Each row is a point. Each copy is the shape, with its points in the same order, turned, moved and blurred by noise. Say if it was mirrored as well.

Shape:
[[-15 -52  28]
 [-26  -8  -6]
 [ 17  21   7]
 [-11  33 -13]
 [ 56  -9  -2]
 [ 33  13  -9]
 [-15  46  -2]]
Copy 1:
[[ 34 -47  15]
 [ 25  -6 -27]
 [-11  21  -3]
 [  0  20 -35]
 [-48  -5  15]
 [-35  13  -9]
 [  6  38 -33]]
Copy 1 is: mirrored
Copy 2:
[[-41  42 -27]
 [  9  17 -10]
 [ -9 -25  16]
 [ 23 -12  18]
 [-38 -49 -19]
 [-11 -37  -6]
 [ 28 -14  34]]
Copy 2 is: only turned
Copy 3, 7 rows:
[[-31  30 -40]
 [-12   5   7]
 [ 33 -16 -14]
 [ 21 -22  20]
 [ 59  22 -35]
 [ 48   2 -10]
 [ 19 -40  17]]
Copy 3 is: only turned
Copy 4:
[[ 22  44  25]
 [ -5   0  21]
 [-15  -3 -32]
 [-30 -26 -10]
 [ 29   4 -53]
 [  3 -12 -43]
 [-46 -20 -13]]
Copy 4 is: only turned

Shape:
[[ 32  10  53  -2]
 [-38  19 -24  18]
 [ -2  44  23  -2]
 [  4 -19  -4 -12]
 [ 12  -7  -3   5]
 [ 14  10  47  -1]
 [ 17  15   9 -13]
 [ 44 -13 -26 -41]
 [  8   4  34 -17]
 [ 11  16  10   9]]
Copy 1 (10 x 4):
[[ 14  52  15 -37]
 [-43 -17 -21  15]
 [-28  31 -12 -34]
 [ 23  -9   2  -6]
 [ 14   4  -8   5]
 [  1  38  22 -34]
 [ 11  18 -14 -29]
 [ 60 -10 -31 -26]
 [  8  20  17 -34]
 [ -8  26 -10 -14]]
Copy 1 is: only turned
Copy 2 (10 x 4):
[[ 13 -43 -46 -15]
 [ -8  42  -2  24]
 [ 15  14 -38 -18]
 [ -8 -20  10   6]
 [  8 -20  -1  14]
 [  2 -29 -44 -10]
 [ 16 -13 -10 -13]
 [ 25 -38  43 -16]
 [ -8 -28 -23 -17]
 [ 14  -7 -22   7]]
Copy 2 is: mirrored
Copy 3, 10 rows:
[[ -6  30 -39 -35]
 [-38 -25  21  27]
 [-25 -20 -20 -23]
 [  1  22  21  -1]
 [  2  14   3   9]
 [-18  24 -29 -27]
 [  3   1  -4 -18]
 [ 52  11  28 -15]
 [-14  21  -6 -32]
 [ -8   1 -16  -2]]
Copy 3 is: only turned
Copy 4:
[[-20 -11   3  59]
 [ -5  29 -19 -38]
 [-34  25  12  15]
 [ 22 -13  -4   8]
 [  5 -16  -7   1]
 [-20   7  -4  50]
 [ -4  -7  20  18]
 [ 29 -41  39   7]
 [ -3   6   5  41]
 [-21  -7  -2  12]]
Copy 4 is: mirrored

Shape (12 x 6):
[[-19  -2  -2 -12  24 -11]
 [  5  14  18   6   3  -2]
 [-20 -24 -20 -10  -6  14]
 [ 19   6  21 -10  -2 -25]
 [  8  -3  16  17  16   1]
 [ 12 -17  32 -23  15 -20]
 [-44 -54 -11  29  13  -8]
 [  7  18 -20  -3   3   0]
 [-23 -23  -2  -4  -3  10]
 [  5   2 -11  11   5 -10]
 [ 12  21  25   0  16 -36]
 [ 14  15 -41 -11  21   6]]
Copy 1:
[[ 22  -6  12 -16  -3   8]
 [  0   9 -21  -3  -4   3]
 [ -8 -15  32 -36   0 -17]
 [ 19   4 -19  13  11  -6]
 [  2  26  -4  -9  -2  12]
 [ 36  12 -11 -10  30   5]
 [ 12  31  60 -37 -12 -24]
 [-12 -21   4   1  -8  11]
 [  4  -1  10 -36  -3 -12]
 [ -4   2  13   5  -7   2]
 [ 26   7 -20  25  -8  12]
 [-15 -34  19   3  -4  32]]
Copy 1 is: mirrored
Copy 2:
[[ -2  12 -10  12 -24  22]
 [ 19  -2  -8  10  10   5]
 [-29  -4  15  -4 -23 -12]
 [ 35   6  10 -11   8  18]
 [ 11  -6 -26  -3   8   6]
 [ 24  31  -9 -26  -6  10]
 [-59  -2 -23 -22  -9  23]
 [ 15 -25  14  13 -15   9]
 [-26   4  -5  -2 -11  -2]
 [  3 -18   0  -1  -2  16]
 [ 39  10  -4   3  12  35]
 [ 15 -36  12  13 -44   4]]
Copy 2 is: mirrored
Copy 3 (12 x 6):
[[ -3  -4  -2  -3  17 -39]
 [  8  -6   0 -10  22   8]
 [  0  18  17  -8 -21 -27]
 [-16  -2  11   2  37   6]
 [  6 -27  15  -9  13  -2]
 [-22  -6  35  -9  41 -14]
 [-35 -25   2 -15 -43 -46]
 [ 15  14  -7  16   8  -5]
 [ -6  10  17 -20 -14 -26]
 [  2  -8  -2  10   4  -6]
 [-10 -17 -10   5  49   2]
 [ 35  11   4  35   5 -19]]
Copy 3 is: only turned

Shape, 11 rows:
[[-18  42  12  33  48  20]
 [ 29  10 -22  38   3 -37]
 [ -4 -45  17  12 -36  -2]
 [  9  34  -4  19  30  26]
 [ -5  16  26  44  18  12]
 [-45 -21   3  50  16  24]
 [ -6  16 -26 -16  -3  21]
 [  3 -32  -3 -39 -13 -37]
 [ 18  25 -21  24  45  25]
 [  1  -5  -9   5 -37 -44]
 [ 19   5 -10  -9 -13 -18]]
Copy 1, 11 rows:
[[ 35  54 -33  49  -2   9]
 [ 40  33  36  -2 -38  25]
 [  9 -42  13  -1 -25 -21]
 [ 33  45 -12  24  18  14]
 [ 39  16 -11  49 -12  -3]
 [ 42  -3 -55  21 -34  -9]
 [  7  32 -11 -20  12  -6]
 [-42  -4  27 -20 -30   3]
 [ 39  45 -16  16  11  38]
 [  8  10  39 -18 -44 -22]
 [ -1  19  30 -12  -9   1]]
Copy 1 is: mirrored
Copy 2, 11 rows:
[[-48 -22 -13  20  -9 -52]
 [-23  12  52  17 -17   9]
 [ 17  28 -26  -8 -18  37]
 [-10  -8   5  25   2 -47]
 [-37  19 -11   8 -20 -28]
 [-36 -13 -44  12 -51  -1]
 [ 25 -29   4   1   4 -22]
 [  8 -16   4  -8  25  58]
 [-20 -19  15  56   2 -42]
 [  2   7  35 -29 -14  32]
 [ 10   2  28  -2  10  18]]
Copy 2 is: only turned
Copy 3 (11 x 6):
[[ 46   2 -29  26 -45 -32]
 [  7  29  25 -29 -38 -39]
 [  9   4  -1 -31  50 -30]
 [ 38  27 -14  22 -34 -11]
 [ 41  10 -11  14 -13 -56]
 [ 53  -4 -47 -25   4 -47]
 [ 37  13  -5  -3  -7  26]
 [-28 -18  17 -30  25  14]
 [ 29  46 -25   8 -43 -11]
 [ 11  -7  38 -40  12 -21]
 [  3  13  30  -5  -5  -3]]
Copy 3 is: only turned

Shape, 11 rows:
[[-12  -1   4  -5   7   3 -60  48]
 [  0   7  10  -6 -15 -47  22 -12]
 [  5 -21 -22 -12  15 -15  26   0]
 [ 13   8  10 -22  24   1 -55   8]
 [  8 -12   5  38  -5 -45   4 -20]
 [ 13 -13 -31 -12  15 -40  15 -12]
 [ -6 -11  21  -9  12  17 -33   6]
 [ 19 -26  13  10 -22 -42   7  -4]
 [ 18  14 -26   4  12 -14  35  -3]
 [ 18  -2 -10 -16 -12  20 -47  13]
 [-19   1 -21 -19   2  14 -44  -1]]
Copy 1, 11 rows:
[[ -1 -20   9 -24  19  46 -29 -25]
 [ 13  13  18  -3  -2 -45  15 -18]
 [ 17  10   6 -10  -8 -11  25  31]
 [  8  10  12 -11 -18  44 -29 -30]
 [  6  -6 -29  -6 -14 -33  31 -25]
 [ 30  10   4 -23 -24 -23  18  22]
 [-16  -1   6  15  -8  30 -13 -12]
 [ -6  12 -19 -18  -4 -37  13  -8]
 [ 38  32   6   3   3  -9  39  18]
 [ 12  10 -15  -9  11  33 -41  -3]
 [ 25 -15  12  11  -6  17 -44   1]]
Copy 1 is: mirrored
Copy 2 (11 x 8):
[[-29  -5 -36  -3 -21  -8   6  59]
 [ 31   4  22  -8 -17   5  28 -13]
 [  6  10 -20 -33   9   8  25 -29]
 [  3   7 -39   2   1 -31  22  47]
 [ 22   1  24 -32 -16 -16 -12 -10]
 [ 28  -2 -15 -47   2   3  30 -18]
 [-20  11 -17  11   9 -27   8  25]
 [  8  18  26 -32 -28 -10  14  -9]
 [ 39  16 -17 -18  12  22   4 -19]
 [ -9  29 -23 -11   7  -3  21  50]
 [-15  -7 -24 -17  26  -3  20  51]]
Copy 2 is: mirrored
Copy 3, 11 rows:
[[ -8 -51 -30  33  34  27 -24 -17]
 [-10  17 -10  -4 -10 -26  29   5]
 [ -5   7   7 -23   5  14  33 -19]
 [ 21 -13  -4  43  34   6 -23 -15]
 [  3   1 -13  -4 -45 -16   4   3]
 [  9  23  -4 -13  -8   1  27 -34]
 [  8 -31  19  29  22   8 -23   6]
 [  0 -12 -10  12 -32  -9  35  -2]
 [ -7  40 -12 -26   3  23  20   4]
 [ -2  -7  -2  55  15  37 -13 -13]
 [-23  -3   3  31  22  22 -30 -28]]
Copy 3 is: mirrored

Shape (13 x 9):
[[ -3  27  -7   3  12  -5 -12  24  24]
 [-28 -31   3  -9  33 -22   5  11  28]
 [-16 -44  14  -5 -11 -24 -26  12   4]
 [ -9   0 -33 -26 -19 -18   1  -3 -25]
 [  2  27  -2  -1 -22 -16  -2 -38   1]
 [-22  26  -6   6  36  16 -41 -20  26]
 [-14 -30 -35 -15   3  41 -18  -5   4]
 [-16  -4   6 -22  -7  26   8  22 -43]
 [ -8   5  20  -7   0  19  25 -15   2]
 [ 30  -9   7  13 -29   4  30 -30 -37]
 [  6   9 -31 -16   6 -34   3  35 -41]
 [ 12 -44   4 -24  -1 -11 -31  -4   9]
 [ 33  20   6 -18  11  22 -12  14 -14]]
Copy 1, 13 rows:
[[-22  31  -8 -14 -18  31   8  -1 -11]
 [ 20  32 -12  14 -27 -15  17 -18 -18]
 [ 26   3  11  -3 -40  -4 -16 -14  10]
 [ -5 -21 -21 -37  -3 -21  -4  17  11]
 [ -6 -35  -7 -19  12  38  17  -7   9]
 [-37  29 -10   3 -11  23  40 -31  37]
 [-17  18  12  -9  20 -45  15 -18  24]
 [-33  -3 -26   9  -5 -23 -49   2   6]
 [-20  -8 -17  18  30   5 -12 -13  -8]
 [  3 -47   3  14  28  19 -27  33   8]
 [ -4   1 -32 -26 -27 -14 -17  54  -3]
 [ 43  24  -2  -8  -6  -8 -13  -5  32]
 [-29  21 -26   0  20  22 -25  14  25]]
Copy 1 is: only turned
Copy 2 (13 x 9):
[[  4 -47 -19   8  14   0  -9  15 -24]
 [ 17 -24  30  -1 -19  28 -28  17 -20]
 [ 27   1  11  -5  -2  37  -6 -26 -35]
 [ -5  10 -13 -18 -19 -23  12  -5 -36]
 [-14   3 -39  13 -10 -20 -24 -20  -6]
 [ 17 -29 -32 -21  24   0 -51  22   4]
 [ 10 -16   7 -59   9  -5   2  -9   8]
 [ -4  16  -8 -15  11  11  45  19  -3]
 [-19  -2  -7  10  -5  10  -1   5  24]
 [-16  31  -2  27   4 -29  19 -34  18]
 [  6   5   2   5   4 -29  29  20 -60]
 [ -1   1  19 -20  16  23 -20 -31 -31]
 [-26 -12 -10  -1  50  -8  10   8 -12]]
Copy 2 is: mirrored
Copy 3 (13 x 9):
[[  9 -27  -2   8  33   3  -7  17 -10]
 [ -5 -34  43   2  -5  21  -5  47 -24]
 [-25 -13  26  -4 -27  18 -42  20 -10]
 [ -5  18 -10  -7 -23  -9  10   7 -30]
 [ -6 -20 -11   9 -19 -15  24 -13  14]
 [-12 -23   6  -5  39   3  16  38  38]
 [  5  28  39 -29   8 -16  -6  28   8]
 [ 32  35   4  -7 -14  35  -6   4  -8]
 [ 33 -13  25   8 -17  13  18  -1  15]
 [  4  14  26  14 -33   4  19 -55   0]
 [ -7  21 -16  12   5  21   4   3 -58]
 [-27   7  35  19 -20  -4 -32  25   0]
 [ 19  23   4  37  24   9  -6  -3   7]]
Copy 3 is: only turned
Copy 4 (13 x 9):
[[ 15   4  -9  22 -25 -11 -29 -12   5]
 [ 31  11 -32 -23  -5  12 -34 -20 -26]
 [-11  22 -10 -34   9 -12 -28  -9 -40]
 [  4   8  29   7 -14  16 -13  22 -48]
 [  9 -20  32  -4 -15 -14  20  -6 -18]
 [ 27   1 -40  32 -15 -28  14 -20 -13]
 [ 27   8 -16  23  37  -9 -11  31 -39]
 [ 10  49  28  17  28  23 -12   7 -16]
 [ 34   2  20  -6  20   8   5 -14   2]
 [ -3  -9  46 -27  20  19  24  31   4]
 [-18  27  17  11 -38  41 -30  23 -24]
 [-20  -5 -17 -14  27  -4 -23  -6 -44]
 [-16   2   5  38  15  14  -6  -6   9]]
Copy 4 is: mirrored

Shape, 17 rows:
[[-22 -19  -8  37 -34  24 -19  36  -4   7   7]
 [ -3  16  -8  25  31  26  -8  -3 -21 -20   7]
 [  4  -6 -13   2  -1  10   2   7   2 -17 -36]
 [ 27  -1 -20   7  -8  26  11 -51 -30   6  -5]
 [ -3 -16 -11 -20   2 -10   0  20   7 -19  -3]
 [ 18  24  14 -10  11   0 -12  -7 -17  32 -17]
 [ 12 -20   8  -7  27   8 -10  38  -9   9 -20]
 [-30  -9  24   3   6   2   8   3 -33  23  -1]
 [ 13  -3   7   9 -12 -11  42 -16 -24   7  -1]
 [ -2  12  11 -27  -4  35 -13 -21  13 -35   8]
 [ 11  -3 -13 -26  -9  -4  18  -9  -3  -3   4]
 [ 29   6  27  14   6  -3   4 -24 -17 -22 -11]
 [ 16  -3 -15   0  24  10  14  17 -16   3 -19]
 [ 25   5  24   5   6  16  -2   6   4  -7 -18]
 [ 21 -12   3  -2   4 -24   5 -12  13  36 -11]
 [-20   5  -6  -5 -38  -3 -18   1 -25  16  15]
 [ -1   6   8  13   1 -37   9  31  35  20   2]]
Copy 1, 17 rows:
[[  6  36   4  -4  -6 -16  15 -35  25  18 -39]
 [ -8 -16  -6 -10  25  21 -24 -27 -12  27 -26]
 [  3  -4  -8   0  13  -5 -16 -37   5 -10  14]
 [ -3 -20  -7   7   8  60  17 -23   1 -24  -9]
 [-28   4 -15   7   4 -22 -16 -23   5   5  20]
 [ -2 -13 -26 -11  40   5  -3  13  -2 -32 -16]
 [-10   9 -18  12  54 -24 -12 -20  11  -4  -4]
 [ -7  17   4  25  16  -9 -15  12  -7 -14 -31]
 [  1   7  10  18   7  38  -4  15   7 -10  16]
 [-33 -36  14 -26  -2  -9   0 -30 -31  -8  -3]
 [-34  -1 -12   7  -3  11   4  -4  -4 -12  21]
 [ -6 -31  21 -12  26  27 -19   2  17 -11   9]
 [ -4   3 -25   7  36  13 -15 -25  -1   3   7]
 [  0 -16   6 -17  39  -5  -2 -14   8  -5   0]
 [  0 -15 -30  17  22  -1  14  19  22 -13   9]
 [-26  25  -9  -5 -23   2   4  -1  12 -17 -32]
 [ 11   8 -28  -5  10 -33   2  29  22  24  23]]
Copy 1 is: only turned
Copy 2, 17 rows:
[[-40  -1  13 -35   0 -25  22 -13  -9  -2  52]
 [-12  21  -8  30  36   8  24 -13 -19  13  24]
 [  8  -3   8   2   3 -16  37  12 -15  -3   2]
 [ -9  -3  -6  21  10   2  13  49  -4  55  16]
 [  8   0   2   1 -22 -10   9 -13 -14 -12  -1]
 [-11  -7  -7  28  21  10   1  28  36 -11  10]
 [-27 -23  21  16   0   5  20 -10  -6 -26  -7]
 [ -7  -6  26  -1  18  17  -3 -16  22  16  18]
 [  6  -4  24  21   4 -27  -5  10  17  40  12]
 [ -9  47 -22   3 -18  12  34   7  -1  15  -8]
 [  5   8  -3  13 -23 -11  -6  17  -3  13  -2]
 [ -2   1  -4  42   6 -17  35   0  25  30   6]
 [ -6 -10  20  25  13  -8  11   3 -21  -5  -1]
 [-21   7   4  25   6 -17  35   3  19  -2  -7]
 [ -7 -37 -12   8   3 -19 -10  13  21   2 -10]
 [ -7   5   0 -13 -16   6  -8   9  15   5  53]
 [ -4 -14  -8  -4   2 -48 -19 -27  21 -25   0]]
Copy 2 is: mirrored

Shape (16 x 11):
[[  8   5 -23 -17 -32  31 -26  -6  -5  -6 -29]
 [  9 -11 -12   3 -14  13  20 -13  11  -1  -1]
 [ 32  30  17  14 -33  24 -30 -20  24  27   4]
 [-14  15   4  11  -4 -22 -12 -27  33 -16  -6]
 [  5  16 -14  20   9 -21 -16  28  14  14  18]
 [-19  25  10 -30 -27   9 -11 -23  -5   9 -26]
 [ -7  13  18  17  12 -17  14 -15   5 -15  18]
 [  6  13  14 -15 -23  21  24 -24  14 -17   6]
 [ -8  -4  -7  19  -6   8 -15  19  35 -17  21]
 [-13 -17 -13   9 -31 -13   1 -22  12 -15  11]
 [ 20  16 -18 -18  16 -14  26 -26  26  19  11]
 [ 12 -14  14 -27   9  30 -13 -19  22  40   2]
 [ 24 -17  -2 -14   7  -2 -26 -20  38 -18  10]
 [  0 -20   1   0 -20   9  -4   2  16  15 -25]
 [-17 -12  -2   9  18  -2  14  25 -12  31  -5]
 [ 10   4 -20 -10 -18 -23  18  26  -8  12  -8]]
Copy 1:
[[ 26 -14  -1  -2  40   2  33 -20  19  10  13]
 [ 15  -1   1  10  19  -4  -4  27   8   3  14]
 [  8  -7  32   9 -12  -4  42  17  48  19   4]
 [ 24  -1 -19  31 -31 -24  10   1   2  19  10]
 [ 11 -16  -3  -2 -35  25 -12   2   3  32  -9]
 [-11  -2 -17   6   7 -19  34 -19  20 -13  18]
 [  1  19   4  23 -30 -12 -17  12 -13   8  12]
 [  8  27  12   4  11 -16  20  23   4  -4  24]
 [ 46   7  -9  -8 -17  -1  -8  14   8  29 -16]
 [ 36  15 -20  29   0  -1  -9  11  18  -4  19]
 [-12 -10 -18  27  -6  10  19  47 -15   5   5]
 [ -7 -25  -2   6  10 -14  22  24  23 -22 -36]
 [ 45 -16   2  24 -11  -7  19  21  -6 -11 -15]
 [ 18 -31 -11  -2  12 -11  -4   8  30  -5   8]
 [-20 -21 -10 -11  -1   5 -42  -3   8   3  -7]
 [  2 -20 -13 -11   2  36  -9   7  -2   4  30]]
Copy 1 is: mirrored
Copy 2, 16 rows:
[[ 60  33   3   9  17  -4   8   0  25  28  16]
 [ 12  14 -11  -2  27  -9  -2  24  24   4   8]
 [ 49  -5  22  -7  20 -19  27  -2  22 -32  41]
 [ -8  -3  49   1   3  -9  -1  11  19  17  15]
 [ 12   6  20   5 -21  10  -8  12 -13 -32   4]
 [ 27  -4  13  14  15  -5  24 -31  28  32   3]
 [-21 -14   8  -6  -7 -28 -13   9   5   5   7]
 [ -1  11  -9  -5  36 -34  12  -2  19  11  15]
 [  9  21  21  -6   0  -8  12  38 -22  -2   7]
 [ -2   6   2 -14  -2   2  13  33  27  29  16]
 [-19   1   2  28  26   6 -18   4  28 -22  19]
 [ 32 -21  -1  24  54   7   3   0  -4  -3  29]
 [  6  18  25   2  30  -2 -17  21  -2  13  52]
 [ 37  -2  10  -7  29  15   4  15   9  13  -4]
 [ 17 -20 -12   9   1  14 -18   9 -11  -5 -28]
 [ 12  22 -10  -9  -6  28  -9 -10  15  -7 -12]]
Copy 2 is: mirrored
